Every row gives one point. The points of each table are mixes of a few directions, plus a little noise. How many directions does each table use, and how many do they share? Where both have some left over, give the other angles between the two spaces (their principal angles), to ten degrees, smallest first.
(in the rows, 128 means zero)

First (5 x 2):
[[ 75 140]
 [205 110]
 [100 135]
 [102 134]
 [158 121]]
Second (7 x 2):
[[122 129]
 [170 118]
 [123 129]
 [ 21 154]
 [144 124]
 [171 118]
 [144 124]]
Directions: first 1, second 1, shared 1

First (8 x 4):
[[186  99 171  68]
 [141 122 138 115]
 [188  98 173  66]
 [111 136 115 145]
 [ 61 162  78 197]
 [115 135 118 142]
 [ 95 145 103 162]
 [127 129 127 129]]
Second (6 x 4):
[[ 92 113 124 193]
 [160 118 138 115]
 [ 87 125 114 190]
 [109 141 154  27]
 [138 151 108 116]
 [181 119 130 127]]
Directions: first 1, second 3, shared 1

First (9 x 9):
[[ 95 172 109 142 131 174 144 116 124]
 [123  75 131 163 138  94 124 127 125]
 [148  29 139 171 135  51 117 157 111]
 [140 182 122 135 134 161 107  84 189]
 [123  22 169 126 149  49  98  73 155]
 [110 144 117 130 124 148 147 142 103]
 [108 175 127  90 122 168 137 112 128]
 [158 196 127  78 110 161 124 140 141]
 [146 160 111 113 104 147 154 205  75]]
Second (8 x 9):
[[153 151 130 121 194 131 130 109  94]
 [148 110 104 131 178 124  68 126  82]
 [129 114 118 131 129 125 103 133 120]
 [102 100 122 136  60 124 118 149 161]
 [159 206 167 108 210 141 217  86 113]
 [112 116 129 132  86 127 131 140 151]
 [137 105 106 133 153 124  74 132  98]
 [ 84 122 149 132  14 129 183 149 205]]
Directions: first 4, second 2, shared 0; angles 60, 90

First (9 x 12):
[[133 133 131 106 132 152 146 174 102 169 179 137]
 [138 132 124 126 138 209 105 121  71 161  97  96]
 [120  72 114  92 134 136  93 135  77 117 189  96]
 [129 105 132  92 133 127 143 164 129  80  78 104]
 [128 131 155 111 135  84 134 159 123 103 127 135]
 [116 115  98 154 107  90 142  87 204 104 137 147]
 [122 114 121 119 124 105 134 138 138 127 176 139]
 [124 129  88 182 113 172 100  39 150 155 116 122]
 [142 221 189 170 135  78 156 136 157 136  54 177]]
Second (8 x 12):
[[124 120 117 136 123 129 123 107 141 121 124 125]
 [139 154 168  97 146 127 147 199  83 151 143 138]
 [110  83  60 179  99 130  98   9 204  89 102 110]
 [135 141 149 112 137 127 137 165 104 140 136 134]
 [124 120 115 138 123 129 123 105 143 120 123 124]
 [146 174 196  77 157 126 158 249  51 167 154 146]
 [118 103  90 157 113 129 111  62 170 106 112 118]
 [128 128 128 127 129 127 128 128 128 127 129 127]]
Directions: first 5, second 1, shared 1

First (8 x 18):
[[151 117 164 143 133 163 142 135  88 170 103 187 103 177 157 112 140 152]
 [121 118 121 137 131 123 103 128 126 113 110 115  97 166 118 146 144 135]
 [145 174 142 108 138 148 173 130 141 171 142 159 170  84 148  90 121 114]
 [125 132 118 112 131 127 127 132 117 171 127 134 142 129 115 112 137 145]
 [105  80 104 132 116  98  92 130 109 117 136  98 117 137  96 150 123 147]
 [118 141 124 128 130 110 146 132 154 106 175 114 153  60 127 130  97  96]
 [141 128 112 104  99 136 125  93 158  66  82  88 163 130 138 133 132 121]
 [117 132 139 161 147 119 118 145 131 111 149 131  80 140 126 152 128 112]]
Second (11 x 18):
[[119 121  91 155 128 145 141 207  89 112 123 105 138 114  70 142 228 115]
 [124 128 131  90 141 117 139 109 146 141 129 129 140 131 170 148 111 137]
 [121 124 106 164 117 145 123 175  99 125  95 113 136 122  95 136 163 118]
 [125 133 136 108 129 118 130 101 146 135 131 129 127 132 159 137 100 131]
 [130 126 130 142 122 134 117 126 123 135 102 131 132 131 129 124 104 129]
 [130 131 130 122 130 123 133 124 132 117 158 129 116 127 118 120 145 126]
 [112 149 132 146  99 119 117 100 145 123 127 111 104 129 139 140  95 111]
 [124 126 128 106 135 123 133 118 138 143 111 126 142 130 162 147 107 135]
 [172 127 175 128 142 118 120  80 138  86 249 181  75 135  67  26 138 136]
 [132 113 124 107 147 134 134 141 123 147  97 134 158 130 150 140 123 143]
 [119 130 124 137 117 132 120 125 128 143  85 119 139 130 149 147  96 127]]
Directions: first 5, second 4, shared 0; angles 40, 70, 70, 70

First (8 x 24):
[[122 115 171  72 106 126 168 111 158 167 144 129 136 154  66 123 159 146
  128 109 114 133 150  95]
 [137 111 127 160 114 145 138 126  89 131 112 130 135 145 163 149 139 119
  136 145 110 138 131 158]
 [127 126 132 109 112 133  99 147 122 149  79 137 118 161 151 148 170 135
   92 115 127 110 126  95]
 [ 95 134 122 112 170  73  51 142  87 133 118 131 104 117 155 123 159 114
   92  97 133  87 147 128]
 [108  99 152  68 141 128 119 129 142 139 162  97 147 152  72 111 125 119
  134  95 133 112 153  79]
 [159 158 114 189 117 145 206 103 161  97 159 147 132  76 122 115  74 147
  167 176 132 176 105 182]
 [162 126 134 165 117 192 200 139 149 104 128 137 148 122 139 119 100 153
  135 159 142 168 132 118]
 [117 154  75 150 147  81  42 127 117 104 122 116 106  98 154 139  94  96
  141 131 132  96  80 166]]
Second (10 x 24):
[[121 147 124 118 135  62 128 108 155 132 123 107 117 116 134 130 142 112
  174 173 103 149  75 158]
 [141 136 144 146 170 153 160 165 110 137 150 124 134 155 146  91 137 125
  147 148 135 145 161 106]
 [137 135 145 137 158 139 156 148 121 144 148 128 125 138 135  90 140 123
  161 143 135 141 156 121]
 [145 164 134 144 160 139 147 151 119 157 161 136 116 152 125  95 133 122
  155 141 128 130 149 122]
 [138 173 124 150 145 132 132 141 121 142 160 134 135 158 109 134 123 133
  111 129 117 121 150 113]
 [119 121 151 114 157 119 146 150 140 119 128 117 140 122 136 106 152 141
  118 132 144 138 156  87]
 [ 88  63 117 111   7 108  83  38 148  79  87 138 173  54  80 244 104 159
   42  53 127  91 126 157]
 [114  73 128 122  46 131 115  64 133 122 109 148 134  67 100 170 113 134
  130  82 136 107 126 181]
 [133 147 105  96 148 141  93 162 131 138 102 141  81 145 144  99 121 122
  110 118 140 113  89 108]
 [140 125 107 141 153 153 124 158 101 111 112 110 124 165 173 123 111 109
  129 164 115 150  91 126]]
Directions: first 6, second 6, shared 2; angles 30, 80, 90, 90

First (11 x 32):
[[135 157  90 171 168 115 100 155 135  87 146 171  65 132 104  98  99  79
  220  87 166  82 121 130  98 163 175 164 112 172 110 130]
 [ 97  89 134 142 134  96 112 157  98  23 105 147 101 154 122 115 136 103
  144 157 151 108 134 145 128 158 128 178 159 221  88 144]
 [124 113 115 145 165 101 113 134 153  95 159 159  70 139 108 105 112  88
  201 130 136 101 110 150 116 154 133 163 117 169 113 158]
 [148 137 100 114 123 163 124 112 131 147 100 154 162 114 157 173 106 130
  121 121 144 146 117 156 129 108 137  88 125  76 161 141]
 [130 141 140 132 127 124 135 129 133 152 147 107 122 127 117 111 137 138
  124 120 115 125 132 105 126 127 127 131 121 124 124 112]
 [129 141 163 115 105 131 153 114 133 197 151  71 150 121 122 113 156 169
   74 126  88 146 141  86 138 109 107 110 121  90 134  97]
 [149 191 107 149 121 154 124 141 115 164 125 120 139 110 127 123 121 137
  127  72 148 116 143  89 112 124 170 109 114  99 136  84]
 [155 177 102 147 156 137 124 125 161 181 168 139  97 114 110 110 104 111
  185  79 131 108 118 113 106 131 158 121  92  93 142 116]
 [124 129 119 148 150 111 115 142 131  96 143 147  88 135 112 108 119 102
  175 120 141 103 122 132 116 150 143 157 124 167 110 134]
 [122  70 155  65  86 153 152  84 124 153  83 110 212 126 175 194 144 172
   30 195  95 193 123 168 169  84  68  75 152  66 165 157]
 [ 97  63 186  79  74 124 154 112  92 110  82  79 198 142 156 160 175 179
    7 204  95 179 146 132 170 101  65 113 174 131 124 133]]
Second (10 x 32):
[[ 93 111 120 132 129 146  99 122  27  60 200 118  36 185 103 159 168 114
  215 133 153 170 113 124 137  65 143 224  73 179 147  39]
 [162 134 126 125 130 141 153 122 178 188  93 136 184 105 150 140  97 145
   57 135  94 120 132 142 137 134 122  64 152  83 132 159]
 [159 126 119 126 132 161 150 116 142 180 118 134 158 128 147 167 105 147
   71 143  89 142 125 148 149  97 129  87 132  89 147 120]
 [126 121 122 129 130 147 124 121  95 121 151 127 104 150 125 154 135 130
  140 136 123 149 121 133 139  93 134 150 108 133 142  91]
 [112 137 140 128 124  89 119 142 155 105 109 126 136 104 119  78 135 116
  149 111 156  98 138 111 105 183 121 129 147 146 102 171]
 [128 136 136 127 126 104 130 136 164 132 102 129 154 103 129  96 122 125
  118 118 136 103 136 120 114 170 121 106 150 125 111 171]
 [121 143 144 127 123  79 127 146 188 123  85 129 166  84 126  62 123 118
  124 108 151  81 143 110  99 210 116  99 167 132  93 204]
 [ 93 112 121 132 129 145  98 123  28  59 199 118  37 185 102 157 169 114
  217 132 154 169 113 123 136  66 143 225  73 179 146  39]
 [124 136 136 127 125 102 128 138 160 126 105 129 148 105 127  93 125 123
  125 117 140 103 136 118 113 171 122 113 148 130 110 169]
 [163 125 117 126 132 165 151 113 141 185 119 135 159 130 149 173 102 149
   65 145  84 145 123 150 152  90 129  84 130  85 150 117]]
Directions: first 4, second 2, shared 0; angles 30, 90

First (11 x 32):
[[ 95 126 146  95 148 172  99 176 116 124 104  82 108 133  43 151 124  90
  119 128  89 107 180  55  70 132 133  85 105 112 144 125]
 [160 119 167 109 117 146 135 128 139  95 139  78 132 111 116 126 103 116
  130 139 124  63 175  65  99 122 139 105 125 143 153 181]
 [104 154 102 146 127 118 149 123 143 143 142 141 126 120 140 174 141 133
  127 130 125 156 103 172 141 149 104 119 136 130  90  67]
 [172 163 120 145 104 107 196  53 206 144 158 126 165  98 239 145 121 166
  146 139 174 112  82 184 211 132  97 153 165 155  88 156]
 [ 96 121 125 126 138 136 106 169  95 117 126 125 107 134  69 151 135 106
  117 126  98 140 151 110  79 137 133  99 112 120 131  81]
 [175  83 124 175 100  58 119 110  65  88 161 204 131 138 180  60 130 162
  127 123 158 151  97 190 134 111 165 173 134 147 157 129]
 [120 106 154 106 135 151  96 168  95 104 116 102 110 134  62 118 119 101
  121 128 102 103 177  65  70 123 148 101 108 122 162 143]
 [ 93 116 118 121 147 137  91 163  91 139 101 144 111 150  79 115 141 113
  120 117 107 159 132 120 104 125 138 128 112 106 138 103]
 [107 197  95 129 131 141 190  81 226 186 135 110 151 103 189 207 138 143
  141 136 144 144  81 180 203 153  67 125 158 131  51  94]
 [179 108 131 142 113  95 133  85 125 126 131 165 149 136 201  57 123 162
  138 122 169 130  94 162 180 102 145 184 142 137 147 190]
 [107 117 129 110 147 144  95 152 107 142  94 132 118 148  90 102 134 115
  124 118 115 142 137 104 117 118 139 135 114 106 146 139]]
Second (11 x 32):
[[126 144 134 114 126 139 130 130 150 139 128  96 126 120 131 153 122 130
  135 129 125 119 139 118 139 133 114 120 131 124 112 132]
 [ 99 176 118  90 137 147 115 132 185 197 106  75 117 128 151 185 132 147
  149 113 127 158 122 148 196 141  81 142 138  93  65 115]
 [153 142 159 112 117 154 161 114 171 104 143  69 142  97 126 158 105 113
  130 147 125  58 165  70 107 133 121  89 133 150 133 166]
 [131  76 141 151 102  70  59 202   7  63 173 150  75 140  76 125 126 134
  118 114 101 156 173 145  46 135 167 119 103 126 150  54]
 [110 104  97 155 137  99 102 135  77 140 112 205 121 159 129  80 153 138
  120 114 134 192  86 182 139 119 146 166 122 114 138  96]
 [155 135 154 120 120 154 169 105 168  99 141  88 150 100 127 141 107 109
  127 149 130  57 156  72 107 128 128  93 132 157 144 174]
 [135 149 124 122 141 159 174  84 189 150 107 122 162 119 153 119 128 120
  130 140 145 100 105 111 160 121 115 129 142 138 128 177]
 [142 118 143 132 119 127 131 134 117  99 144 116 126 118 115 130 119 120
  124 134 123 101 150 105  97 130 138 110 125 140 142 133]
 [ 92  95  76 164 144  76  72 149  42 157 103 246 107 181 128  62 168 150
  119  99 134 244  64 223 150 116 150 193 118  98 134  64]
 [150 140 164 108 112 148 142 136 154  98 154  52 125  97 115 177 100 117
  133 141 116  65 182  72  98 140 118  84 128 143 124 147]
 [117 129  96 143 150 133 152  88 147 163  92 189 156 145 157  77 149 128
  124 127 150 157  67 157 171 113 129 162 136 126 137 149]]
Directions: first 4, second 3, shared 2; angles 50

First (9 x 32):
[[144  71  93 100 160 164 174 123 101  47 118  86 106 120 112  97 124  80
  196 205 116 132 187 163 144 188 148 100 129 151 107  97]
 [120  99 130 163 167  57 129 143 140  52 125 111 116 129  75 132 129  74
  153 178 137 142 121 137  95 149  85 124  52 139 106 127]
 [131 158 139 120 102 147 114 121 131 187 135 149 141 132 156 139 129 170
   97  84 130 123 113 112 140 100 137 136 163 114 144 141]
 [156  94 124 134 160  88 141 121 126  74 143 114 121 140  97 145 127 113
  157 183 146 148 131 133 131 145  85 101 101 129 109 145]
 [139  97 118 130 154 110 144 127 123  75 129 109 117 130 103 127 127 100
  160 175 132 138 143 140 127 153 111 112 104 136 112 125]
 [133 168 148 129  98 129 103 121 139 201 142 159 146 137 155 152 130 182
   82  72 138 126  95 102 137  84 122 138 158 107 146 154]
 [124  94 107 120 149 143 153 133 115  72 114 101 112 119 112 102 126  85
  168 172 116 127 163 152 126 167 143 119 114 146 115 101]
 [ 84 190 151 145  85 138  90 143 148 213 114 161 145 118 160 124 131 156
   65  36 115 105  92 107 106  83 158 174 139 119 155 123]
 [122 182 142 111  78 176 105 120 131 231 131 161 148 128 183 134 129 192
   74  46 123 111 108 105 145  83 162 149 191 110 158 138]]
Second (11 x 32):
[[141 132 175 152 102 104 124 135  66 112 139  84 102 123 187  96 147  90
  104  83 106 128  87 136 169 140 101 115 148 112  88 151]
 [114 122  99 115 117 161 135 122 171 132 124 146 156 144  91 144 106 151
  138 157 130 126 145 130 112 132 116 133 104 129 173 109]
 [143 121 140 121 202 109  98 141 131 147 146 155  91 119 106 150 221 103
  176 111 168  70 107  82  96 124 193 180 108 157 110  93]
 [124 126 105 100 171 104 119  96 152 131 122 147 129  99 154 118 136 152
  130 149 149 178 177 141 113 106 165 106 180 137  80 163]
 [122 138 134 151  69 148 157 139 109 119 116 106 156 149 131 120  51 134
   97 129  91 142 123 148 155 140  76 104 120 108 162 137]
 [128 113 154 127 148 136 122 110 121 125 162 131 145 155 196 111 183  89
  156  97  99 128 116 125 161 157 108 118 137 112 113 156]
 [109 113  68  80 179 148 126  88 208 143 125 182 169 128 111 143 125 173
  158 181 149 167 203 136  92 112 158 116 143 142 138 141]
 [152 167 141 200 145  91 177 182  68 161  87 143 115 111  69 160   7 146
   88 130 130 109 126  98 108  94 179 136 117 158 135 118]
 [119 120 126  95  16 146  92 138 131  89 115  61  78 107  83 115 158 133
   94 135 150 108  73 154 129 135  70 149 101 110 158  74]
 [142 133 155 130 119  90 106 134  86 114 124  94  75  94 151 107 168 111
  105 103 146 129 100 133 135 118 142 131 155 127  76 133]
 [112 119 115 132 139 175 152 118 164 139 148 162 194 180 134 142 101 127
  159 137  91 127 149 123 139 153  99 119  98 117 180 138]]
Directions: first 3, second 5, shared 0; angles 60, 80, 90
